Each row of a before or after table is a point. One or more steps were done to the points. Then noise was added and the rows were shuffled. The steps act on columns, c1 being the first. Name the steps. A step turns or swaps two columns, mirrors them in a line or flattens them onto one, adds a multiple of one to another, or multiplies or shifts one. Angles are multiples of 10 degrees, from the lower column toward the higher: turns from -170 to 170, lines from 10 to 170 but not 90. Use the fewest steps. Two steps may share a column if one is a turn and the other turns, adds or multiplies; they go together, in the order done. Otherwise the lowest column goes first.

Before (11 x 3)
[[5.0,3.1,-0.4],
[4.2,2.1,0.2],
[4.3,-2.5,-14.4],
[-8.0,2.8,2.8],
[2.9,2.8,1.9],
[-5.5,0.1,-2.6],
[-5.8,0.8,3.0],
[3.9,1.2,1.1],
[2.9,-2.4,3.1],
[0.3,0.6,-0.7],
[2.5,-2.4,3.5]]
After (11 x 3)
[[-6.3,-1.9,-1.2],
[3.5,2.9,-1.1],
[-10.8,4.3,-1.1],
[0.1,-0.3,-1.4],
[5.3,0.9,-0.7],
[3.2,1.9,3.6],
[6.6,0.2,-2.6],
[5.4,0.7,-1.3],
[5.4,-14.1,-4.8],
[-7.1,3.2,-0.1],
[4.0,1.1,4.4]]
Steps: multiply c1 by 1.3; turn c2 and c3 by -60 degrees

Before (10 x 9)
[[-5.7,-1.1,1.8,-5.4,-0.4,-3.1,-4.0,-3.8,-4.8],
[-0.3,-1.0,-2.4,0.0,-2.9,5.2,1.1,0.5,1.2],
[-7.9,-1.4,-0.7,-0.9,2.5,-1.6,-2.9,4.1,-0.7],
[-0.9,2.0,-3.1,-9.1,1.4,-4.4,-1.1,4.9,3.0],
[-5.9,-7.3,-9.1,-1.9,-6.9,-7.3,-7.4,0.7,4.6],
[4.8,6.3,-0.4,3.5,0.4,-5.4,-0.8,-2.6,-3.3],
[-7.2,9.5,-5.7,6.9,-0.2,-9.0,-1.1,-3.0,4.0],
[0.4,3.2,-4.8,-4.4,1.6,-0.7,-3.8,-1.1,-7.8],
[6.1,-0.9,-6.8,-0.3,0.3,0.4,-4.2,-1.3,9.6],
[6.2,7.5,-3.1,3.8,-5.9,-0.3,-8.0,-2.8,-1.5]]
After (10 x 9)
[[-2.9,5.8,0.3,2.2,-3.1,-0.6,5.3,-2.2,4.1],
[-4.0,-1.2,9.5,-4.7,-5.1,-4.1,-0.2,-0.8,-6.1],
[7.2,-1.2,0.2,-0.2,4.4,-3.4,2.2,3.8,0.7],
[-1.7,-1.3,1.9,-1.6,2.3,1.1,-5.6,0.7,0.2],
[-8.2,7.7,3.6,0.8,-0.8,-8.4,0.3,-2.7,3.5],
[3.2,-0.9,-6.8,-3.5,4.7,-3.9,3.0,-3.8,1.9],
[4.3,9.8,9.8,2.3,5.2,-1.1,8.5,-2.5,1.0],
[0.7,3.5,-3.1,-6.8,-1.6,-3.7,0.8,-1.1,7.3],
[-1.4,-7.3,6.9,-7.6,9.3,-7.6,7.3,0.8,-1.1],
[1.6,1.6,-1.4,-9.0,-0.3,-1.6,4.5,4.8,-4.2]]
Steps: turn c1 and c5 by -130 degrees; turn c3 and c4 by 40 degrees; turn c3 and c9 by -150 degrees; turn c6 and c7 by -90 degrees

Before (14 x 18)
[[0.3,-2.3,6.6,10.3,5.0,1.8,-10.1,-2.7,10.5,-3.3,-1.6,-0.9,-4.3,-8.1,-2.0,3.6,5.2,5.6],
[-4.9,0.2,-4.3,-7.4,-3.4,3.4,2.4,5.8,-4.3,-0.3,1.6,-4.9,4.9,-2.6,-1.7,0.0,-3.3,1.9],
[1.4,0.4,8.0,7.3,3.0,1.2,-6.3,-5.7,1.6,-9.9,-0.9,2.6,-0.1,-3.2,6.5,-1.1,9.0,9.0],
[-0.1,-3.6,-6.3,-6.3,2.6,-0.1,3.2,0.5,-1.2,-2.1,-4.9,1.3,3.2,0.4,-5.0,0.3,5.5,1.0],
[3.7,-0.8,1.9,-4.5,0.2,-0.3,7.9,5.1,-0.7,-2.8,0.1,5.3,4.0,-1.9,-1.5,7.0,-1.7,-1.2],
[-4.2,-2.8,13.3,0.9,1.3,2.6,-7.6,-4.3,7.8,-4.4,-2.6,2.2,-5.8,0.0,1.6,0.3,7.6,7.5],
[1.8,-2.3,-3.6,-8.9,5.7,-4.8,2.5,1.9,-0.5,-1.8,5.1,3.5,3.3,2.8,3.5,-0.5,-4.1,-3.3],
[-1.6,-1.9,1.2,-7.7,1.9,-1.2,2.1,-2.0,-1.7,-9.2,0.6,1.0,4.4,-5.1,-3.2,2.4,-2.8,-6.4],
[4.9,6.5,-3.4,-11.0,6.0,-1.0,2.5,-2.4,-2.6,-1.9,-6.0,4.8,0.2,-1.5,2.6,4.4,-4.3,-1.0],
[2.5,-7.3,-0.3,-5.2,-0.7,2.4,0.0,1.1,-1.0,-2.2,-6.5,1.0,8.9,-0.1,0.2,0.0,-8.5,0.8],
[6.1,-4.9,0.7,-10.5,1.1,2.5,1.7,6.1,-2.9,-1.3,-1.9,-1.6,3.5,-8.4,-1.4,-2.8,0.3,-0.8],
[0.4,-4.6,3.0,-5.1,2.5,-5.2,1.3,-1.2,-5.6,0.6,-1.4,-4.2,3.3,-2.0,-0.1,5.0,-0.2,1.1],
[-2.4,1.3,7.2,4.7,-1.2,-4.9,-0.5,-4.7,5.0,-1.3,-2.5,1.9,-1.6,-4.7,0.8,-5.4,4.3,2.8],
[5.0,3.3,-0.5,-6.9,1.2,1.8,5.0,-5.8,1.6,0.7,2.7,-3.7,4.6,4.1,-1.8,0.8,1.1,-2.7]]
After (14 x 18)
[[4.6,3.0,-2.8,-1.8,-2.2,6.9,5.5,-5.8,0.8,0.6,2.6,-3.0,4.6,-3.0,-2.0,-0.3,6.3,2.8],
[3.7,-0.7,0.5,-3.3,-1.0,4.7,6.7,5.4,-0.6,-3.2,0.0,7.0,4.6,3.1,-1.7,6.1,3.9,3.0],
[-4.7,-0.2,4.8,-5.9,3.9,8.3,3.2,5.5,-3.7,-0.3,1.9,-4.4,4.6,-2.3,-1.8,0.5,6.0,-0.6],
[4.4,6.6,3.6,-8.1,-5.4,3.8,2.2,-2.6,-2.7,-2.1,-6.5,5.3,-0.5,-2.2,2.9,4.2,9.2,0.4],
[0.9,-4.7,-0.2,-1.6,-1.8,0.1,1.9,-1.2,-5.9,0.5,-1.5,-3.7,3.3,3.1,-0.7,5.1,4.8,-0.6],
[1.5,0.9,-2.6,10.5,0.3,6.4,-6.2,-5.8,1.8,-10.1,-1.2,1.4,0.1,8.0,6.0,2.4,-3.7,-8.9],
[-2.6,1.0,-0.6,5.8,2.5,0.7,-0.8,-4.9,5.4,-1.2,-2.7,1.6,-1.3,8.4,1.0,-4.3,-3.1,-3.9],
[0.2,-3.3,4.0,3.0,-2.0,5.0,3.3,0.4,-1.0,-2.6,-5.0,1.6,2.4,-5.2,-4.9,1.2,8.0,-1.6],
[-1.8,-1.8,3.4,-5.4,-3.9,4.2,2.0,-2.1,-2.1,-8.9,1.4,1.5,4.2,3.9,-3.0,0.8,5.8,5.6],
[0.8,-2.2,2.5,8.9,-3.3,7.2,-9.9,-2.4,10.7,-3.4,-1.9,-3.3,-4.5,10.5,-1.9,6.3,-7.5,-5.1],
[1.7,-2.9,0.4,-7.1,-6.1,0.4,1.5,1.8,-0.3,-2.1,4.9,3.7,3.6,-3.8,3.6,-1.1,6.6,1.3],
[-4.1,-3.0,-9.1,6.9,1.5,7.1,-7.7,-3.9,8.2,-4.2,-2.6,0.4,-5.6,10.1,2.2,3.3,1.7,-6.9],
[3.0,-7.7,0.9,-9.4,0.9,7.6,-0.4,0.9,-1.2,-2.2,-6.7,1.2,8.4,-0.2,-0.1,-0.1,2.0,-0.4],
[6.3,-5.0,6.3,-3.2,-1.3,7.5,1.8,6.2,-2.5,-0.8,-2.1,-1.3,3.5,5.9,-1.1,-3.0,10.3,-1.0]]
Steps: turn c3 and c14 by 130 degrees; turn c4 and c17 by -70 degrees; turn c5 and c18 by -160 degrees; turn c16 and c18 by 20 degrees; shift c6 by 5.0; turn c7 and c12 by 10 degrees
